Each row of a before or after table is a point. The points were changed in one or more steps. Then noise was added and the rows were shuffled. The steps act on columns, c1 being the first. Name the steps. A step turns or swaps two columns, mirrors them in a line or flattens them onto one, adds a multiple of one to another, or multiplies or shifts one. Angles are multiples of 10 degrees, from the lower column toward the higher: turns from -170 to 170, lines from 10 to 170 but not 90. Use the fewest steps. Two steps may share a column if one is a turn and the other turns, adds or multiplies; they go together, in the order done. Otherwise the lowest column goes first.
In the rows, zero is written as 128.

Before (11 x 2):
[[141 118]
 [107 183]
 [152 129]
 [146 130]
 [ 81 131]
 [188  77]
 [161  95]
 [118  92]
 [153 127]
 [124 119]
 [140 127]]
After, 11 rows:
[[127 145]
 [118 124]
 [125 142]
 [140  83]
 [116 139]
 [ 66 177]
 [121 152]
 [ 93 110]
 [ 89 154]
 [187 119]
 [125 153]]
Steps: mirror c1 and c2 in the line at 50 degrees

Before (11 x 3):
[[152  77 173]
 [158 117 173]
 [105 124 125]
 [151 121 172]
 [130 127 141]
 [ 76 115 111]
 [ 77 139 137]
 [117 136 176]
 [ 89 166 128]
 [ 92 115 128]
 [ 94 158 126]]
After (11 x 3):
[[ 80 177 157]
 [108 214 153]
 [160 198 163]
 [112 182 140]
 [140 186 132]
 [181 181 137]
 [182 175 134]
 [178 136 141]
 [102 228 157]
 [106 175 157]
 [104 198 175]]
Steps: turn c1 and c3 by -50 degrees; shift c2 by 60

Before, 14 rows:
[[106 109 106 153]
 [143 147 146  88]
 [130 125 104 111]
 [139 130  85 100]
 [149 125 143  79]
 [115 101  92 120]
 [141 139  83 169]
 [ 82 139 160 154]
 [171 140 141  97]
 [148  72 110 114]
 [170  95 168 138]
 [120  95 127  72]
 [ 89 130 140  84]
 [141 103  81 158]]
After (14 x 4):
[[149 128 139 111]
 [135 106 159 149]
 [156  74 120 104]
 [120 154 107  93]
 [123 105 137  67]
 [170 134 140 100]
 [138 145  85 100]
 [ 78 135 151 156]
 [115  95  72 132]
 [175  99 140 154]
 [125 132 105  78]
 [151 103 159 116]
 [173 132 141 171]
 [ 96 136 157  86]]
Steps: mirror c1 and c3 in the line at 150 degrees; turn c2 and c4 by 10 degrees

Before (13 x 6):
[[169  79 148 127  98 124]
 [ 87 149 116 128 108 117]
 [128 150 135 178  94 134]
 [169 153 122 126 138 105]
 [103 151 114 167 153 126]
 [166 119 104 143  91  85]
 [133 114 128 140 103  99]
 [139 146 104 144 138  52]
 [156 105 110 198 141 137]
 [ 81 141 114 150 127 120]
 [160 150  99 135  86 130]
 [164 138 121 140  88 139]
 [150 124 104 137 229 126]]
After:
[[157 149 111  92 189 116]
 [169 107 121 118 122 153]
 [150 131 104  30 102 128]
 [ 81 119 114 122 150 140]
 [131 146 127 145 149 153]
 [164 116 122 163 150 119]
 [160 108  99 165 148 129]
 [124 108 135 143 186 127]
 [140 121 102 112 137 204]
 [103 106 113  90 157 136]
 [ 88 109 117 147 135 142]
 [164 144 105 157 153 168]
 [170 178 147 159 137 121]]
Steps: turn c2 and c6 by 170 degrees; turn c4 and c5 by 110 degrees

Before:
[[149 148  99 130 141 100 120 121]
 [176 159 120 186 156 132 137  89]
 [137 145 122 122 140 126 156 105]
 [ 90 141  53 130 131 131 158  82]
 [121  76 135 128  92  77 142 149]
 [153 118 103 108 124 122 173 157]
 [133 121 136 185  91  86 127 189]
 [119 126 133 110 110 156 142 128]
 [153 104  87 128 113 115 126 147]
 [118  96  81 124 169 120 112 154]]
After (10 x 8):
[[120  22 133 113 115  78  99 148]
 [ 94 151  53 130 129 129 119  83]
 [120  60  81 140 136 121  71 153]
 [176 189 119 182 158 135  99  86]
 [135 112 135 153 143  88  85 190]
 [154  82  87 122 127 116  88 148]
 [150 107 105 109 121 123 130 157]
 [119 122 135 104 114 159 104 127]
 [144 167 100 135 132  99  77 122]
 [136 159 125 126 128 127 116 104]]
Steps: multiply c2 by 2; flatten c4 and c5 onto the line at 30 degrees; shift c7 by -40

Before, 8 rows:
[[126 140 125 144 167  97 103  96 107]
 [103  99 114 160 111  83 155 121 105]
 [195 169 170 151  95 149  98 185 144]
 [141 121 109 130  72 178 100 128 163]
 [120 123 145 137 107 134 134  97 157]
 [136 107 123 163 158 114 161 127 108]
 [149 125 111 125 103 127 136  72 119]
 [115 143 155 183 170 118 105  75  65]]
After, 8 rows:
[[ 94 110 143 107 159 154 103 120 109]
 [124 146 139  93 149 137 164 132 111]
 [ 99 129 125 121 110 122 134 113 157]
 [119 140 123  87 108 165 166 101 107]
 [ 76 115 144  66 174 127 105 107  69]
 [174 122 126 105 110 104  82 207 142]
 [128  99 106 135  76  78 121 141 166]
 [ 70 134 119 131 101 128 126 140 121]]
Steps: mirror c1 and c8 in the line at 50 degrees; turn c2 and c7 by -60 degrees; flatten c3 and c5 onto the line at 70 degrees; turn c4 and c6 by -170 degrees

Before:
[[155 120 112 113 148 117 100 117 105 129 139]
 [ 99 166  78 132  59 159 167 153  54 161 170]
 [100 126 121 111 139  99 125 114 141 148 149]
 [153 124  98 126 130  74 100 117 142 107 184]
 [144 108 136 101 121 113 146 140 122 121 154]
 [132 157 122 112 155 101 108 148 135 107 163]
 [144 119 133 144 135 111  97 139 163 129 146]
 [149 156 129  83  83 175 171  86 127 125  92]
 [142 128 111 133 149 136 158 109 135 116 142]
 [143 168 153 124  80 156 182  84  77 129 111]]
After:
[[145 166 155 128  79 158 183 121  75 167  52]
 [156 121 111 111 146 115 101 113 104 107 123]
 [146 107 136 102 120 113 151 113 124 134 164]
 [102 126 124 111 140  99 125 106 139 146 127]
 [145 121 135 146 134 110  96 120 162 110 156]
 [143 126 113 131 148 134 160 105 136 137 116]
 [152 125  99 124 127  75 101  76 142  89 156]
 [150 157 127  83  84 175 170 139 127 154  39]
 [ 96 167  77 134  57 159 167 105  56 191 197]
 [132 158 123 111 155  99 108 107 135  94 182]]
Steps: add 0.7 times c7 to c10; turn c8 and c11 by 60 degrees; multiply c11 by 1.6

Before:
[[183 130 149 135 163 189 168 153 137 133 138]
 [ 58 169 137 177 140 143 104 101 179 133 151]
 [ 33 102 161 140 176 118 111  54 110 139 110]
 [143 119 101 119 114 156 132 162 133 138 158]
 [103 145 116 161 148 121 115  92 160 165  96]
 [140 150 132 111 140 171 142 162 117  69  90]
 [133 156 138  94 136 133 174 112 130 114 133]
 [134 109 169 137 134 108 152 151 140 130 125]
 [150 132 143 102 178 123 114 150 134 129 134]
 [171 135 122 148 151 124 134 131 117  99 155]
 [ 79  94 126 168 151 115 108  61 164 133 120]
 [ 49 146 110 204 173 122 126  96 129 170 120]
 [140 119 124 137 154 124 163 154 153 117 143]
 [139 176 157 150 114 171 126 131  99 122 111]]
After, 14 rows:
[[139 151 135 134 139 171 152 153 122  75  81]
 [ 47 147 106 195 173 122 115  97 126 170 157]
 [135 106 170 134 135 111 156 144 139 128 129]
 [181 129 148 126 163 192 176 139 134 134 144]
 [139 175 162 155 112 171 127 126 112 123 122]
 [ 60 172 138 159 145 144  99 114 164 136 171]
 [140 119 126 128 152 123 169 137 145 118 147]
 [145 135 145 101 179 124 126 157 135 133 116]
 [136 157 142  98 136 137 163  99 128 115 116]
 [104 141 117 174 147 119 104  95 150 163 121]
 [ 31  99 161 150 178 115  89  67 110 142 119]
 [171 132 121 132 148 123 136 132 122 100 162]
 [142 119 100 102 113 160 143 157 131 138 148]
 [ 83  94 128 168 155 115  87  72 151 134 141]]
Steps: turn c4 and c11 by 30 degrees; turn c7 and c8 by -20 degrees; multiply c9 by 0.7

Before, 13 rows:
[[133 159 118 123 168 178 105 123 164 156 138 175]
 [ 92 119  77 168 135 181 133 105 159 121 138 149]
 [ 88 130 113 131 104 128 122 179 127  92  84 132]
 [ 86 152 138 144 120 137 124 130 115  94 122 158]
 [101 130 162  83 155 191 117 106 165 155 129 120]
 [101 143 109 110 158 121 174 100  97 158 119 137]
 [173 118 127 156 154 131 136 162 124 133 150 106]
 [159 111 108 168 102 187 161 138 182 102 118 144]
 [134 104 127 143 153 174 129 118 108  83  77 174]
 [176 107  83 132 118 133 147  99 105 103 140 115]
 [131 146 111 105 179 126 166 140 123 112 144 123]
 [136 168 148 167 172 114  81 154 169 105  95 136]
 [101  88 154 150  97 102  83 165 178  82 105 151]]
After (13 x 12):
[[138 181  84 167 172 114 128 154 117 190 133 137]
 [102 129  85  84 154 190 107 105 101 125 149 121]
 [161 107  78 169 102 188 167 137 158 119 116 144]
 [134 167  95 125 166 178  96 122 144 130 144 177]
 [ 92 117 106 167 134 181 131 105 184 123 116 148]
 [ 99 149 159 108 158 122 149 101 142  83 155 138]
 [101  77  75 152  97 102 136 164 112 193 107 151]
 [ 88 130 130 131 103 127 167 182 143 168 126 132]
 [179  99 158 133 120 134 145  99 168 116 100 116]
 [135  96 147 144 154 175 180 121 124 171 126 174]
 [ 86 159 140 146 122 138 145 130 115 147 106 160]
 [173 117 132 158 155 133 117 161 128 107 117 107]
 [130 151 135 106 179 127 151 140 145  98 106 121]]
Steps: multiply c2 by 1.3; mirror c3 and c9 in the line at 130 degrees; turn c10 and c11 by 130 degrees; turn c7 and c10 by -50 degrees

Before (13 x 14):
[[155 171  85 124 146 129 123 130 150 119 140 159 116 135]
 [126 135 114  92 130 128 101 161 134 100 143 151 137 122]
 [117 135 129  88 117 124  98  85 125 125 129 101  81  91]
 [189 109 139 132  89  94 138 172 136 109 173 215  87 127]
 [159 140  86 124 153  83 116 157 125 112 102 154 124 139]
 [102 140 114 124 149 104 144 131 143 102 121 128 146 141]
 [154 149 124 102 184 109 130 153 142 131 133 152 118 117]
 [135 127 159 139 137 134  60 110 119 145 131 111  66 129]
 [168  98 107 120 194 147 112 131 104 125 131 158 104 164]
 [174 163 171 119  69 104 139 167 109  93 126 207  73 118]
 [ 95 129 145 141 117 141 101 140  79 126 122  78  53  86]
 [151 102 107 108 144 150 129 147 177 113 113 148 149 119]
 [127 141 109 128 145 114 123 129 132 110 122 171 156  93]]
After (13 x 14):
[[134 108  48 121 153  78 114 160 129 124 104 152 146 137]
 [122 122 130  98 117 127  95  84 124 122 131  98  86  90]
 [131  79 213 123  74 105 127 177 111 117 124 204 127 120]
 [131 137  92 125 194 144 101 145 103 154 129 158  63 166]
 [136  98 102 104 131 126 106 163 142 136 143 148 149 119]
 [122 144 192 141 133 135  56 112 121 120 123 115  63 126]
 [130  98  41 126 146 128 133 136 151  93 140 157 184 140]
 [129 125 121 110 180 109 136 162 147 104 129 147 142 119]
 [131 128 155 141 119 143  77 139  80 125 122  78  58  91]
 [128 129  88 115 144 153 156 153 175 158 112 148 111 119]
 [129 106  94 127 142 111 128 129 126 130 116 173 173  95]
 [128  99  99 126 143 101 149 129 147 130 123 129 161 140]
 [137 120 153 131  89  93 139 183 143 153 176 217  54 127]]
Steps: flatten c1 and c8 onto the line at 80 degrees; add 1.5 times c2 to c13; turn c2 and c10 by -120 degrees; multiply c3 by 2; multiply c4 by 0.7; add 0.5 times c9 to c7

Before:
[[131 141 118 139 119 147 124  97 101 131 111 110 144 155 108 133 140 130]
 [144 129  36 125 150 153 135 144  97 122 188  95  92 152 106 138 122  16]
 [133 103 111 134 135 150 142 139 130 102 123 116 125 117 126 138 136 133]
 [129 141 140 142 102 152 132 152 221 138 107 112  99 140 120 155 123 126]
 [126 147 168 111 132 144 137 143 122 134 129 125 125 128 122 135 163 132]
 [126 126 156 130 175 151 168  19 237 105 151  90 113 143 117 152 154 134]
 [120 128 137 149 117 134 146 155 103 108 132  89  95 146  80 140 155 130]
 [127 131 142 138  98 118 132 123 105  96 148 132  87 150 127 136 152 116]
 [159 132 143 131 111  40 152  87 130 160 136 104 100 129 102 121 150 130]
 [149 144 138 115 108 154 131 135 126 104  97 115  87 117  95 136 141 117]
 [148 132 144  75 127 149 143 136 100 110 157 104  95 162 126 139 107 143]
 [121 140 147 144 153 126 142 146 110 130 135  91 112 126 125   7  47  91]
 [135 105 155  72 111 153 129 110 159  98 135 118 154 164 103 147 152 126]
 [127 145 159 147 104 150 206 124 150 100 108 125 120 139 113 128 152 144]]
After (14 x 18):
[[133 113 111 131 152 108 142 136 128 101 122 118 126 118 128 136 136 137]
 [127 111 144 135 100 140 135 123 128  98 145 131  88 151 127 134 152 119]
 [135 101 156  78 130 104 129 112 119  99 136 118 155 164 101 142 153 125]
 [148 132 144  70 123 108 143 134 121 111 157 103  95 162 123 138 105 146]
 [125 156 158 146 165 104 169  18 131 106 153  88 115 145 114 149 156 131]
 [148 126 140 114 104 102 132 134 123 103  97 117  84 115  92 131 141 116]
 [118 122 135 141 119 123 150 154 131 110 131  90  94 146  80 133 157 133]
 [133 125 141 158  98 101 134 152 134 138 105 111  96 139 112 153 126 124]
 [132 134 119 132 114 113 126  94 128 132 111 110 141 155 108 131 139 129]
 [147 142  39 118 143 105 137 145 127 122 189  95  92 152 104 133 123  19]
 [120 156 145 138 140 128 141 145 131 130 136  90 113 126 145   6  47  88]
 [131 126 160 149  99 109 207 127 129  99 106 123 119 139 117 123 152 142]
 [128 146 167 107 117 113 139 144 124 134 132 122 123 126 121 134 163 134]
 [161 118 145 128 113 215 153  85 123 160 135 103 101 128 102 116 153 131]]
Steps: turn c2 and c5 by -40 degrees; flatten c4 and c9 onto the line at 10 degrees; multiply c6 by -1; turn c15 and c16 by 10 degrees

Before, 14 rows:
[[133 134  99 122 124 152 128  70 147  97 151 153 121 123 153 105 167  97
  119  90]
 [150 174 117 144 134 141 136  83 162 113 140 146  60 129  99 105 147 139
   95 160]
 [164 148 123 132 130 144 104 107 107  94 111 124 120  75 137 159 120 111
  109 148]
 [170 149 145 158 143  97 124  87 142 126 169 175 112  76  98 115  83 113
   65 124]
 [107  98  63 146 144 127 144  99 102 138 136 100 149 103 133 126 159 145
  123 123]
 [103 120 128 160 141 121 107  86  78 134 157 146 137 137 167 124 100  98
  146 165]
 [106 169 114 124 128 151 104 122 135 198 133 140 157 135 119 161 109 136
  140  99]
 [112 170  73 167  92  90 125  89 147  99 148 113 117 185 131  73 102 161
  165 142]
 [110 114  85 118 115 126 144  54 122  85 104 148  94 123 106 194  92 163
  131 109]
 [141  77 140 140 150 140 174 125 171 159 111 126  78 151 116 155 110  95
   63 176]
 [123 118 135 138 171 133 124 106 143 180  96  73  88 159  69  88  78 126
  155  93]
 [158  98 130 112  92  80 107 142  82 120 126 155 125 161 139 134 141 109
  137  91]
 [ 83 107 129 141 115  89 153 134 127 126 128 152 128 112 117 107 154 105
  101 132]
 [151 203 130 176 142 119 123 118 142 156 174 130 133 142 100 133 134  84
   98 133]]
After, 14 rows:
[[159 154 126 112  85  79 127 146  78 121 123 113 126 161 139 135 105 108
  139  93]
 [114  79  72 170  97  90 146  75 146 100 147 151 116 184 127  73 144 159
  164 138]
 [131 152 103 125 113 155 101  52 148  98 146 107 122 123 152 112 101 145
  123  86]
 [110 100  84 120 111 123 151  29 122  85 103 117  95 123 105 195 166  98
  131 107]
 [152  98 117 142 130 139 110  66 164 111 141 107  59 130  98 103 118 172
   98 162]
 [ 85 158 132 147 110  88  89 139 125 129 129 111 126 113 116 106 129 117
  101 130]
 [173 136 145 159 124  92 170  77 146 124 169  81 109  74 100 114 156 148
   65 122]
 [166 137 125 130 132 143 152 100 110  93 115 130 117  78 139 161 112 151
  110 153]
 [101 159 124 165 134 123 163  72  79 132 160 104 135 141 168 125 130 128
  148 167]
 [126 134 135 138 186 136 170  98 144 181  98 165  88 159  75  88 154 117
  157  89]
 [107 103 114 123 126 150 159 116 134 198 132 119 161 131 116 161 123 167
  146 100]
 [109 121  66 143 149 127  97  90 103 137 129 147 144 102 134 122 120  94
  123 126]
 [150 143 130 176 139 116 124 114 141 153 172 120 130 146 103 132 124 211
   98 133]
 [142 174 144 137 155 138 112 124 172 157 111 119  76 155 118 153 178  88
   63 178]]
Steps: turn c2 and c18 by 110 degrees; mirror c5 and c12 in the line at 170 degrees; turn c7 and c17 by 130 degrees; multiply c8 by 1.3

Before, 12 rows:
[[135 117  72 170 145 148 149 129 138 129  91  90 140 135 127 150 152  85
   92 119 143 131 153 114]
 [107 103 148 110 144  76 124 107  75 117 105 166 102  93 107 115 159  97
  103 133 142  87 164  82]
 [152 157 105 141 130 146 107 127  98 146 145  89 107 128 105 114 166 138
   98 124 130 112 165 134]
 [ 88 147 137 172 162 136 124 169 158 140 128 150 130  83 107  81  93 123
  143 166 147 164 146 146]
 [103 150  83 158 147 145 173 160 153 123 131 151 178  87 145 149 124  86
  156  90 144  77  93  77]
 [107 178  92 184 124 105 110 109  77 105 133 111 181 143 119  84 119  81
  152  91 106 107 174  96]
 [121 101  79 123 150  88  98 156 154  99 163 127 127 144 162 135 124 130
  132 142  81 138 178  89]
 [154  99 119 133 131 103 145  90  86 150 171 144 134 137 108 121  97 133
  128 164  81 133 120 141]
 [152 112 115 116 164  86 175 118 137 115 118 128 145  96 161 152 115 142
   93  91  90  82 126  86]
 [162 141 111 103  87 149 122 111 112 120 175 166 175 123 186 146  99  88
   99 112  67 128 135 130]
 [114 171 151 176  98 149 113 157  78 100 179 132 128 141 142 112 119 141
  162 132  86  88 178 136]
 [153 175  87 128 172 155 172 101 134 167 134 152 175 150 138  76 137 123
  122 123  73 131 139 156]]
After:
[[153  98 114 131 138 104 146 152  84 118 174 144 131 122 109 124  95 136
  145 161  82 137 159 141]
 [128 119  73 167 145 151 143 100 142 156  92  89 139 145 132 111 155  83
  134 113 138 133 146 113]
 [150 151 103 144 131 146 108 100  96 142 141  90 105 118 112 143 164 142
  163 125 129 113 148 136]
 [154 117 108 117 165  86 175 136 136 159 116 137 151 169 159 135 118 143
  144  95  89  82 134  89]
 [156 176  88 126 174 148 176 129 130 105 138 148 176  71 137 145 136 122
  162 116  78 127 155 156]
 [156 139 112 102  87 151 122 130 114 155 179 164 177 147 184 124 101  88
  130 108  69 128 150 130]
 [105 103 151 105 145  77 127 106  76 154  98 164 102 145 107 164 164 103
  130 134 145  83 169  84]
 [122 106  79 120 147  91  99  71 159 143 166 130 129 125 158 116 119 129
  102 142  83 133 127  86]
 [108 175  98 183 126 101 114 101  77 126 133 111 179  85 115 147 118  80
   80  89 107 108 169  89]
 [116 167 151 172  97 150 117  69  80 119 186 130 125 104 143 129 118 144
   91 130  91  92 126 134]
 [ 88 144 134 172 162 137 125  92 160 111 125 152 131 119 104 191  93 122
  126 163 145 167 101 140]
 [105 151  85 155 145 137 178 146 154 108 126 152 173 170 141 139 125  89
   98  89 142  78  79  75]]
Steps: mirror c8 and c23 in the line at 120 degrees; turn c10 and c19 by 130 degrees; add 0.3 times c18 to c19; turn c14 and c16 by -130 degrees
